Rows are points. To make a cloud, some directions were put in groups of two or more. Within a group, all points are equally far from the middle, so they leave a hole (a ring in 2 directions, a hollow ball in 3). The other directions are filled evenly. Then the cloud was stretched, turned, moved and blurred a little. Count the holes, and give their numbers of directions, smallest first.

Cloud:
[[-1.9  3.3 -1.7]
 [-3.5  1.8  1.9]
 [ 3.1  0.9 -6.0]
 [-0.7  0.6 -6.2]
 [ 1.4  4.3 -2.0]
 [-3.0 -0.1  1.5]
 [ 3.8 -1.0 -3.1]
 [-2.3  3.9 -0.3]
 [ 1.7  3.5 -3.0]
 [-2.5 -1.1 -5.0]
 [-0.9 -2.2  0.6]
 [ 2.0  1.0 -6.6]
 [-0.6 -3.2 -0.7]
 [-3.6  3.1  2.2]
 [-1.8 -3.2 -1.5]
 [-2.8  0.8  3.8]
 [ 1.0 -3.1 -0.8]
 [-2.4 -0.7 -4.6]
 [ 0.2  1.5 -5.7]
 [-2.8  3.2  0.0]
 [ 1.9  2.1 -5.2]
 [-2.3 -0.2  3.0]]
Holes: 1 (2)

Cloud (29 x 4):
[[-4.1  2.7 -3.4  1.0]
 [-3.9  0.9 -0.8  2.9]
 [ 1.1  1.2 -5.2  0.5]
 [ 0.0  0.8  4.2  0.9]
 [ 1.3  4.0 -1.2 -2.9]
 [-1.1 -0.1  1.4  4.1]
 [ 3.0 -2.2  1.0  4.1]
 [-1.8  0.5  2.4  2.4]
 [ 4.9 -0.6 -2.1  1.9]
 [-1.3 -1.0  1.7 -3.7]
 [ 0.4  1.4  0.2 -4.8]
 [-2.0  1.3  3.0  1.9]
 [-6.9  3.9 -0.7 -2.5]
 [-6.0  2.0  1.8 -1.1]
 [-5.1  4.8  0.1 -1.1]
 [ 1.0 -2.1 -3.5 -1.5]
 [-2.7  5.2 -1.8 -1.0]
 [-2.4  6.8  0.5 -0.6]
 [-2.9  3.0 -4.3 -0.7]
 [ 3.8 -0.3 -3.7  1.3]
 [ 0.0  5.9 -0.2 -4.1]
 [ 0.2 -0.6  2.0  4.1]
 [ 2.6 -0.5  1.0 -0.6]
 [-0.1  1.1  2.1 -5.2]
 [-1.6  3.3 -2.9  3.2]
 [-3.2 -1.3  2.2 -3.7]
 [-5.5 -0.3  1.2 -0.7]
 [-0.2  0.4 -3.0 -3.8]
 [-5.6  0.9 -5.5  0.3]]
Holes: 1 (2)

Cloud, 53 rows:
[[ 0.4  8.3  0.4 -1.5 -1.6  1.0]
 [ 6.1  2.4  1.1  1.3  1.0 -1.5]
 [ 2.5  0.8 -3.0  3.9  4.5 -0.8]
 [ 5.6  3.6 -2.5  2.5  2.1 -1.3]
 [-1.8 -1.9 -2.9 -2.7  0.4 -3.0]
 [ 1.3  0.6 -2.0  1.1  3.8  4.3]
 [ 1.7  0.4 -1.5  4.7 -0.7  4.4]
 [-1.1 -3.3  0.3  0.5  0.7  5.1]
 [-3.1 -3.2 -0.5  3.0  1.6 -0.4]
 [ 4.7  3.8  3.3  1.3 -0.8  4.8]
 [-1.6 -1.8 -4.6 -1.1 -1.5  2.1]
 [ 4.7  5.6  0.1 -2.8 -1.8 -1.1]
 [ 3.5  3.8 -4.3  1.8 -2.1  0.3]
 [ 0.9  4.6  2.0 -2.4  2.6 -0.9]
 [ 3.5  5.0 -4.3  1.0 -1.3 -1.6]
 [-1.9  5.6  0.8  1.6 -0.1  3.9]
 [-0.8  0.8  1.7  1.5  2.7 -4.4]
 [-0.9  2.4 -2.7  1.4  2.9 -4.9]
 [ 4.2 -0.5  2.2 -2.4 -0.3 -1.4]
 [-3.8  3.0  0.1  3.3 -1.2  1.8]
 [ 4.3  5.8 -0.2 -2.0 -1.7 -2.1]
 [-4.0  4.5  0.6  2.6  0.9 -1.4]
 [ 4.6  2.3  0.5  0.7 -4.1  4.3]
 [-1.5 -3.7 -0.8 -0.2  2.1  2.6]
 [ 1.6  4.9 -0.7  1.1  0.2  6.1]
 [-1.8  3.3  0.6 -3.2 -1.7  4.5]
 [ 2.0  3.8  1.2  5.4  2.1  2.5]
 [ 2.3 -3.8 -3.7 -0.6 -2.4 -0.1]
 [-1.0  6.0  3.6  1.6  1.4  0.7]
 [ 3.5  5.9  3.5 -0.9 -1.8  0.9]
 [ 3.7 -0.2  0.9  1.0 -4.5  3.4]
 [-2.8  2.7 -1.3  3.2 -2.7 -0.3]
 [ 1.2  6.1 -2.1  3.8  1.2  1.7]
 [ 1.0  5.6 -5.1 -2.1 -0.5  0.4]
 [ 0.4  3.4  3.0 -2.8  1.5  2.7]
 [ 0.6 -2.9 -0.7  5.3  1.7 -0.1]
 [ 3.5 -5.0 -1.2  1.0  0.2 -0.4]
 [ 4.1  5.7 -0.5 -4.2 -2.3  1.3]
 [ 1.9 -1.0 -0.9  0.8 -2.9 -3.5]
 [ 0.7  5.9  0.7 -2.9  2.1 -0.1]
 [-0.8  0.3  2.4  4.1  4.1 -0.2]
 [-1.5  7.0 -1.1  0.7  1.7  0.8]
 [-1.6  3.1  0.8  4.0  2.9  3.0]
 [ 3.4  3.3 -1.1  3.1 -2.6 -1.0]
 [ 4.7  4.4 -0.8 -0.7 -4.1  0.6]
 [-0.6  3.7  2.5 -3.4  1.2  0.6]
 [-2.4  5.0  2.8 -2.4 -1.1  1.6]
 [-4.2  2.3  1.5  1.9 -2.9  1.3]
 [ 0.7  0.4 -2.4  5.2  0.5  2.9]
 [ 0.9  1.3 -1.9 -3.7 -5.3  3.0]
 [-0.2  0.8  3.0  3.4 -2.1  5.1]
 [ 0.4  1.0  2.0 -2.8  2.8  1.9]
 [ 0.6  3.1 -1.5 -5.1 -3.5  3.1]]
Holes: 1 (6)

Cloud:
[[-2.6 -0.2  1.5  0.2  4.4 -0.5 -1.5  4.1]
 [-2.1 -4.6  0.9 -3.0  1.0 -4.1  0.9 -0.1]
 [ 2.7  1.7 -4.6  2.7  2.9 -1.8 -0.4 -5.9]
 [-0.1 -1.6  3.6  3.9  2.7 -3.4 -3.6 -4.8]
 [-2.8  0.4 -1.3  2.2  2.0  0.6  0.5  1.9]
 [-5.3 -0.3  1.2  2.1  2.3 -2.0  1.0 -4.7]
 [-0.4 -1.9 -0.4  0.9 -1.3  3.0 -2.8 -2.4]
 [-3.7 -1.0 -1.0 -0.9  2.4 -3.9 -3.4 -4.0]
 [-1.2 -4.8 -1.1  0.4  2.6 -0.8  5.0 -6.0]
 [ 0.1 -4.0  2.6  2.3  0.7 -2.9  3.3 -2.5]
 [-0.5  0.1  1.5  1.1  1.4  1.4 -1.6  2.1]
 [ 1.0 -1.5  2.7 -0.3  5.5 -5.4 -2.6 -0.4]
 [ 0.5  0.1  3.0 -4.4  3.2 -1.4 -1.5  6.0]
 [-0.5 -7.7  3.0 -3.1  2.8  0.6  0.4  6.8]
 [ 0.5 -5.7  0.6 -1.9  3.7  0.7  4.5 -0.4]
 [-1.3  0.4  2.3 -2.2  5.8 -4.1 -2.1  4.7]
 [-2.9 -2.3 -3.0 -2.2  0.1  2.0  3.6 -3.2]
 [-1.3  1.9 -1.1 -1.2 -2.0 -3.8  2.3 -0.3]
 [ 3.7 -4.6  4.1 -4.7 -1.6 -1.2 -3.1  0.1]
 [ 1.0 -3.4 -2.1  3.0  2.4 -2.5  2.1 -0.9]
 [ 0.2  1.5  4.6 -2.3 -2.7 -1.6 -3.1 -2.4]
 [-1.4  2.3 -2.7  1.0  1.2 -6.0 -4.9  2.5]
 [ 1.4 -5.3  3.1 -3.4 -4.6 -3.3  4.2  0.7]
 [ 0.0  1.2  0.8  2.2  1.7  1.6 -3.9 -0.8]
 [ 5.8  2.2  0.6  2.6 -0.6  0.0 -2.8  0.4]
 [-4.1 -2.6  3.0 -2.0 -2.8 -2.8  2.1  0.6]
 [ 4.0  0.7  1.9 -3.6 -0.1  1.1  0.2  1.9]
 [-0.9 -6.3  3.9 -5.3  4.6 -0.8 -0.6  6.3]
 [-3.2 -0.4  2.2  3.2  0.6 -4.4 -0.5  0.1]
 [ 0.1  4.1 -1.2  4.1 -3.5  0.1 -3.0 -7.1]
 [-1.0 -4.2  5.9  1.1  0.4  1.5  2.0 -4.6]
 [-0.8  1.9  6.0 -2.9  0.5 -0.9 -3.7 -0.6]
 [-0.5 -0.5  2.3 -1.3  0.6 -5.2 -0.4 -2.6]
 [ 2.8 -3.3  0.9 -2.9 -1.9 -4.7  0.9  0.7]
 [-1.1  0.4  0.2  5.3 -2.4 -2.5  1.6 -2.4]
 [-0.5 -7.3  1.8  4.9  0.5  1.5  1.2 -0.9]
 [-1.2 -7.2  3.8  2.4  4.5 -0.5  4.0 -5.8]
 [ 1.7 -3.4 -2.0  0.8 -0.7  2.8 -1.9 -3.2]
 [-1.0  3.7 -4.4  2.1  2.8 -1.4 -4.8 -2.1]
 [ 2.3  1.7  0.2 -2.3  3.8  0.0  3.4 -0.9]
 [-1.1  2.9 -4.1  1.2 -2.6 -4.2 -0.5 -1.3]
 [-0.1 -1.5  3.4 -4.3  4.8 -1.6 -0.8  5.9]
 [ 1.8  0.1 -0.3  5.1 -2.6 -2.3  0.3 -4.5]
 [ 3.8 -2.9 -0.1  1.8 -1.2 -3.2  0.8  0.1]
 [-0.7  3.0  1.6 -4.3 -5.0 -3.3 -2.0 -0.4]
 [ 0.1  1.6 -4.7  1.9 -0.6 -3.7  1.3 -1.9]
 [-3.2 -3.6 -2.4  2.1 -0.6 -3.6 -1.6 -4.0]
 [-4.0  0.1 -1.3  0.7 -2.3  0.4 -4.6  0.0]
 [-1.2 -0.5  3.7 -2.2 -2.0  0.4  3.2  3.8]
 [-1.1  1.1  0.2  0.9  3.6  2.2  3.7 -2.2]
 [ 1.0 -2.2  2.1  2.8 -1.7  2.9  2.3 -5.0]
 [ 1.8 -3.4  0.9  4.4  1.6  2.3 -0.8 -5.9]
 [ 2.6 -2.6 -1.9 -3.1 -0.5 -4.1 -3.9  1.0]
 [ 0.8 -6.5 -0.1  0.5  0.5 -0.1 -2.2 -3.8]
 [-1.0  3.3 -3.6  1.5  0.9 -2.2  1.7 -5.9]
 [ 1.2 -1.3  5.2 -0.2 -1.1 -3.0 -5.9 -0.4]
 [ 4.5 -0.5  0.7  0.3  4.1 -3.6 -4.8  3.5]
 [ 0.4 -1.5 -2.4  1.2  1.3  1.9  2.1  1.9]
 [ 0.3 -0.7  3.8 -0.9 -0.3  1.7 -3.0 -3.2]
 [-0.4 -3.4 -0.3  2.6  2.1 -2.1  5.8 -4.4]
 [ 4.0 -3.0 -1.0  1.1 -0.3  0.0 -1.7  0.7]
 [-2.8 -0.1 -1.4  1.7 -4.5 -4.3 -6.1 -3.0]
 [ 2.4  1.3  2.0 -2.3 -2.2 -5.5 -1.0 -3.3]
 [-6.3 -4.2  2.3 -1.3  1.3 -1.8  2.7 -5.1]
 [-0.5  2.5 -0.8  0.7  2.1 -1.2 -7.1  3.7]
 [ 4.6 -1.4  2.9  0.4  1.2  0.8  1.9  4.6]
 [ 3.5  1.5  5.2  0.0 -2.5 -3.4  2.4  0.5]
 [-2.2  1.4  0.0  1.9  0.5 -4.2  2.1  0.6]
 [ 0.0  1.9  1.4  2.9  1.6  0.0 -6.0  2.4]
 [ 0.4  0.7  0.3 -1.9  5.6 -1.8  0.6 -4.0]
 [ 2.5 -5.0  3.3 -0.7  4.5 -2.9 -0.4  3.7]
 [-1.4  4.0  3.1 -2.8 -0.5 -3.4 -2.8 -5.2]
 [-3.6 -2.1  0.2  5.0  3.3 -3.3  1.0 -4.6]
 [-0.7 -2.7 -1.7  3.2  6.2 -0.1 -1.6 -0.8]
 [-5.6 -1.8  3.4 -1.3  0.6 -2.4  0.7 -0.3]
 [-4.0 -0.4  0.2  1.5  3.0 -1.4  4.8 -4.9]
 [ 1.9 -0.5  7.0 -0.2 -0.9 -3.4  1.2  2.2]
 [-0.9  5.7 -3.8  1.6 -3.6 -2.9 -2.4 -2.2]
 [-0.2 -4.3  2.7 -2.1  0.6  3.9 -0.1 -3.8]
 [ 2.3 -3.8  0.3 -3.2 -1.9 -3.2  1.7 -3.2]
 [ 0.6  1.0  1.8 -3.2  4.9 -0.2 -0.3 -0.2]
 [-4.3 -0.3 -2.9  1.7  1.0  0.5  3.5 -3.1]
 [-2.1  2.4  3.8 -2.7 -1.8 -4.2 -5.0  2.7]
 [ 1.8 -1.9  1.2  2.0  1.3  2.4 -2.3 -2.8]
 [ 1.9 -4.2  0.0  0.6 -2.4 -1.9 -0.5 -4.3]
 [ 6.2 -1.1 -0.6  0.2 -1.4 -1.3 -1.8  0.3]]
Holes: 1 (3)

Cloud, 105 rows:
[[ 0.7 -1.4  2.2  0.4  1.4 -0.4  1.8 -0.6 -1.2]
 [-2.9  5.8  1.6 -1.4  3.9  0.8  5.0 -0.9  2.7]
 [-3.6  2.0  3.5 -4.4 -3.8 -2.0  2.9 -0.3  0.9]
 [-4.6  2.4 -1.0 -4.8 -1.9 -2.6  5.7 -0.4  0.0]
 [-0.3 -2.2  3.0 -0.3 -0.7 -1.0 -1.7 -5.9 -0.9]
 [-1.3 -1.3  5.6 -4.3 -2.9  0.1  1.4 -2.6 -4.4]
 [ 3.0 -1.8 -3.2 -2.7 -0.4 -3.5 -1.7 -2.3  1.8]
 [-1.0  2.6 -3.1 -5.7  0.7  1.4  3.2 -2.1 -4.0]
 [-5.3  2.5 -3.1 -4.0 -0.1  0.4  1.8  3.4 -3.7]
 [-1.2  3.7  1.6  0.1 -2.3 -4.7  0.0 -0.9 -0.7]
 [ 0.8 -0.1  3.7 -6.8  0.7 -0.5 -0.8  1.3  5.6]
 [-1.8  0.1 -5.6  2.9  5.9 -0.1  4.1  2.4  2.4]
 [ 0.8 -1.4 -5.7 -0.5  2.4  1.3  1.2  4.7  3.2]
 [ 4.8  1.4  4.0 -4.3  5.1 -1.8  0.5  2.4  6.6]
 [-1.8  1.8  0.1  4.2 -4.1 -2.4  3.2 -0.5  3.4]
 [-0.5 -0.6  1.0 -0.3  4.5  3.1 -2.3 -0.8  2.9]
 [ 3.1 -1.9  2.9 -3.3  1.0  4.6  4.8  1.6  2.7]
 [ 5.1  2.3  3.9 -0.4  3.9 -1.3  0.1  0.9  0.2]
 [ 1.5 -0.9  0.5 -1.4  3.3  4.5 -2.7 -2.5 -1.1]
 [-0.4 -0.9  4.3  3.9  4.0 -2.5  0.5  0.9  4.8]
 [ 1.0  6.7  2.4 -0.7  1.8 -3.7  2.6 -0.5  0.1]
 [-0.8  3.8 -2.7 -1.7  1.4  3.6  0.3  3.2  4.7]
 [ 4.0 -5.2  3.4 -3.6  2.6 -2.1  0.6 -2.7  1.7]
 [ 1.1  0.2  3.3 -0.2  0.0  5.4  2.3 -4.7  5.2]
 [-0.8 -5.0  0.7  0.1  4.5 -4.6 -1.3  0.5  2.3]
 [ 1.5 -1.6  4.7 -1.0  0.2 -0.4  3.1 -1.4  3.4]
 [ 2.2  0.3 -2.5  3.0 -3.0  0.3  1.3 -1.7 -2.3]
 [-2.5  0.5  0.5 -2.5  3.1 -0.4 -3.4 -1.8 -4.9]
 [-3.7 -3.0 -3.9  0.1 -2.0  0.1  2.2 -1.8  2.5]
 [ 2.1  4.7 -0.6 -0.9 -1.0 -1.0  0.4 -0.2 -0.5]
 [-1.8  1.1  0.2 -0.1 -0.5 -6.1 -0.4 -1.4 -2.4]
 [ 0.2 -2.3  1.5 -4.3 -0.8 -0.8  4.5 -1.0 -0.8]
 [-1.3  2.6  2.0 -2.6 -4.5 -4.8  1.5 -3.4 -5.2]
 [ 1.2  1.8  4.6 -2.6 -5.0 -1.2  1.0 -1.1  0.2]
 [-4.6 -4.1 -2.1 -2.2 -0.4  1.1  1.3 -1.1  2.1]
 [-2.7  2.7 -3.2 -1.9 -1.6 -2.1 -1.8 -3.0 -0.9]
 [ 3.6  2.0  2.5  0.3 -0.4 -3.1  3.8 -2.9 -1.1]
 [ 2.9  3.9 -2.4 -2.4  2.6 -0.2  0.3  0.3  6.9]
 [ 3.5  1.9 -4.4  1.2 -0.4 -1.0 -2.1  2.7  0.4]
 [ 3.2 -2.3  4.1 -5.4 -0.4 -1.7  0.9 -4.2  2.8]
 [ 3.7  3.8  0.9 -3.5  0.4 -3.1  0.7 -0.8  0.9]
 [ 1.2  2.3  2.8  1.2 -4.6 -1.3  2.9  1.3  1.2]
 [ 1.8 -1.5  1.7 -1.0 -2.3 -4.0  1.3  1.1  7.4]
 [ 0.0  0.3  2.0 -2.4 -1.2  3.9  5.7 -2.7 -3.3]
 [ 2.1  2.8 -0.3 -8.3 -2.0 -1.2 -1.1 -2.1 -1.4]
 [-2.2 -1.9  2.6 -4.2 -0.5  2.5  5.5  2.4 -2.8]
 [ 1.0  3.0 -0.9 -2.2  4.3 -1.1  6.8  2.6  1.6]
 [-4.4 -3.3  2.5 -0.7 -1.9 -4.3 -3.4 -3.0 -1.2]
 [ 1.2 -4.0  4.3 -2.8 -0.4 -1.5  3.2  0.7 -4.7]
 [ 1.0  1.8  2.6 -5.5  0.1 -2.3 -0.3 -3.1 -3.8]
 [-0.3  1.9  4.3 -1.0 -2.3 -0.6 -1.1 -3.1 -2.8]
 [ 3.4 -2.3  3.3 -6.3  6.2  1.1 -1.2  2.2  2.7]
 [ 4.7  3.3 -1.7 -3.1  5.3 -4.9  4.2  1.0  1.1]
 [ 4.6  2.4 -1.9 -4.3  2.9  0.9  0.7  3.9  1.3]
 [-4.8 -3.1  3.6  0.6 -2.7 -7.7 -1.9 -1.0  3.5]
 [ 2.1  2.6 -2.1 -1.4  6.1 -0.7  3.1  1.2  0.4]
 [ 2.8  0.5 -2.7  2.5  0.5 -3.2 -0.5 -3.5 -1.5]
 [ 0.1 -0.3  4.7 -6.6  0.9  2.9 -3.1 -1.3 -4.2]
 [-6.8 -3.5 -0.7 -0.5 -0.1 -0.5  0.5 -0.7  0.6]
 [-0.3  0.6  4.0 -3.6  0.0 -1.5  1.4  1.5 -3.8]
 [ 3.4  0.2 -1.6  1.6 -0.2 -8.0  0.2 -0.7  3.2]
 [ 1.9  1.4  1.9  2.7  0.4  5.7  1.1 -1.3  2.0]
 [-3.3 -0.9 -0.3 -0.6 -2.8 -5.2  5.3  2.2  4.8]
 [-0.4  2.7 -1.1 -0.6  5.8  4.4  2.3 -1.7  0.1]
 [-1.7  4.1  4.8 -3.5  2.0 -6.5  3.7  1.0  2.4]
 [-3.4  1.1  0.3 -0.6  1.7  3.5  2.2  2.6 -0.4]
 [ 2.7 -0.4 -0.4 -4.5  0.5  5.6  2.7  2.7 -2.9]
 [-4.9 -1.5  2.4 -0.5 -1.5 -1.3  1.0  1.6 -0.4]
 [ 1.0 -1.3  3.4  1.1 -2.4  5.4  0.3 -2.2  1.1]
 [ 0.9 -1.6 -0.8 -3.8 -3.5  2.8  4.7  1.1 -1.3]
 [-3.6 -3.8  5.1  0.2  0.5 -2.0 -0.4 -0.5  3.1]
 [ 0.0 -1.5 -3.1 -4.6 -0.3 -2.7 -2.5  2.9 -3.7]
 [-0.3 -0.3  1.6  0.2  3.2  3.9  2.2  0.0  1.9]
 [ 1.4 -0.1 -2.8 -1.2  4.0  0.1  6.2  5.2  1.1]
 [-0.4 -2.1 -0.4 -2.1 -6.1  0.8 -3.9 -2.6  2.0]
 [ 0.5 -7.7  0.6 -0.7 -1.3  4.4 -1.8 -2.0 -0.5]
 [ 0.1 -0.2 -3.4 -4.0  0.0  1.4  1.5  0.7  2.6]
 [ 0.4 -0.1  0.7 -6.1  0.6  0.5 -0.2 -0.4  1.5]
 [ 0.0  0.7 -0.3 -9.4  0.9  2.3  0.6  3.5 -4.4]
 [-1.3  0.2  0.0 -0.6 -0.8 -3.7 -3.5  2.0 -3.1]
 [-2.7  0.6 -0.3 -2.9 -0.8  0.9  0.4 -5.7 -4.2]
 [ 0.1  2.1 -5.6  0.8  0.9  1.3 -1.2  5.5  0.9]
 [ 1.0 -1.0 -2.4 -7.1 -1.0  4.4  2.0 -3.4 -1.8]
 [-0.8  5.3 -2.2  1.7  1.3 -1.7  1.1 -1.3  5.0]
 [-1.4  3.5 -4.1 -3.6 -0.7 -2.1  4.0  1.4 -0.9]
 [ 1.9  0.6 -2.2 -3.0 -3.3  2.5  3.7  4.3 -2.2]
 [ 2.9 -0.1 -1.8  1.4  1.7 -4.9 -1.4 -5.8  0.6]
 [ 0.9  2.2  4.4 -7.4  3.2  2.3 -1.5 -2.0  0.2]
 [ 3.0  1.3  1.0  1.6  5.4  0.0 -2.6 -2.5  5.0]
 [ 0.5 -1.8 -3.5 -0.8  1.8  3.4  0.1 -3.2  0.5]
 [-0.3  1.1  1.2 -2.5 -2.5 -0.1  5.1 -4.2  0.7]
 [-0.6 -2.1  2.5 -5.0 -0.7  0.2  2.0  2.2 -2.8]
 [-6.4  0.8  0.4  0.7  0.2 -5.3  0.5 -1.0  3.5]
 [-5.7 -1.2 -0.3 -5.1  2.2 -0.6  2.8  1.8 -2.2]
 [ 0.9  1.1 -3.3 -1.4 -0.5  3.1 -1.0 -1.4  1.3]
 [ 5.0  2.0  1.3 -6.6 -2.6 -0.5 -1.0  2.6 -0.4]
 [-3.4  3.0  1.6 -2.9 -0.5 -1.0  4.9  2.6  0.5]
 [-4.2 -2.3 -4.5 -0.1 -2.5 -1.0  2.7 -4.3 -0.2]
 [ 0.9 -1.1 -3.4 -1.6  2.4  6.9  0.7 -4.9 -1.7]
 [-3.1  3.5 -2.5 -3.2  1.7  2.8  1.2 -1.7 -3.7]
 [-1.1  0.4  4.1 -7.0  2.7  0.4 -4.0  2.8  1.8]
 [-2.1 -2.4  5.1 -2.8  1.5 -1.2 -3.2 -1.9  3.7]
 [-4.9  1.3 -2.0 -4.1  2.6 -3.6  0.0 -0.9  1.1]
 [-2.9  1.4 -4.1 -1.9  2.3  3.4 -0.2 -4.5  0.6]
 [-0.5 -1.8  2.7  4.8  1.5 -4.4  0.9 -3.2 -1.5]]
Holes: 0
